Each row of a before or after table is a point. One or more steps were done to the points. Then noise was added and the rows were shuffled. The steps act on columns, c1 being the first. What was done? A step turns or swaps two columns, mirrors them in a line or flattens them onto one, adds a multiple of one to another, or multiplies or shifts one. Angles are multiples of 10 degrees, from the lower column toward the higher: turns from -170 to 170, lines from 10 to 170 but not 90. Use the fewest steps. Two steps may share a column if one is a turn and the other turns, adds or multiplies; they go together, in the order done. Otherwise the lowest column goes first.

Before (13 x 3)
[[ -1 -19  15]
 [-24 -60  -6]
 [  5 -30  -8]
 [  6 -19 -17]
 [-53 -45 -20]
 [-23  27 -11]
 [-35 -33 -26]
 [-22   6 -15]
 [-17   2  -1]
 [-10 -36  34]
 [ 31 -16  13]
 [-30 -10  29]
 [-20 -11 -47]]
After (13 x 3)
[[-18   5  16]
 [-36 -11 -33]
 [-60 -24   7]
 [-13 -21  48]
 [-17  33 -11]
 [  6 -22  14]
 [ -8 -29 -28]
 [-19  -1 -13]
 [-47 -53  20]
 [ 27 -23  11]
 [  2 -18  -1]
 [-33 -36  24]
 [-30   4   7]]
Steps: swap c1 and c2; multiply c3 by -1

Before (8 x 6)
[[ 13   6  11  26   2  -1]
 [ -5  -9  10  39 -53  16]
 [ -8   8  -9  -1 -13  18]
 [ -3 -28 -25   6  23 -26]
 [ 45 -44  42 -41  10  16]
 [-30  25  38  16 -33  16]
 [  2 -38   6  32  27  14]
 [ 20  22 -21  -3  20  -3]]
After (8 x 6)
[[  5  -8  -6  -5 -21  11]
 [ -4  48   0  -2 -13 -32]
 [  0 -10  24 -28 -18  31]
 [  1   6  33  60 -18 -11]
 [  0  28 -16  14  28 -15]
 [ -3  33   5 -23 -23  49]
 [ -1  14   4 -25   3   0]
 [  0 -19 -13  -7   6 -18]]
Steps: multiply c1 by 0; turn c2 and c4 by -140 degrees; multiply c3 by 0.7; mirror c5 and c6 in the line at 140 degrees

Before (10 x 8)
[[ 40  21  -7   3  10   0  -7  -4]
 [ -1 -12 -11  -7 -21 -21  28  18]
 [-21 -16 -14 -14  25  16  -5   9]
 [-11  -9  14 -14  -9  10  18 -16]
 [ -2 -17  -9 -20   1  15 -10  20]
 [  5   1   8  20  -2   5  -7  12]
 [  8 -60 -16   7  -5 -26 -15  18]
 [-18 -22  -8  -5 -21 -30 -29   9]
 [  7   8  22 -18   9  -4  20   2]
 [ 37 -32 -14 -18  25  10 -22  11]]
After (10 x 8)
[[ 22 -13 -22  14  -4  28 -22  12]
 [  4 -24 -20   8  -8 -28 -31   6]
 [ 25 -33  10   5  27 -21   9  21]
 [  1  -1   4  20  -8  -7   4 -12]
 [-13   9  19  -3 -11  20  -2  18]
 [ 37  20   3  -3  13  -6  -2  -3]
 [  2 -16  -4  14   7 -11  15  24]
 [-13  -8   0 -19 -17  17  10   7]
 [ 22 -58 -14  20  10 -16 -25   0]
 [-31 -16   9   6  28  -5  16  17]]
Steps: turn c3 and c5 by -50 degrees; add -1 times c3 to c1; turn c4 and c8 by -70 degrees; swap c6 and c7
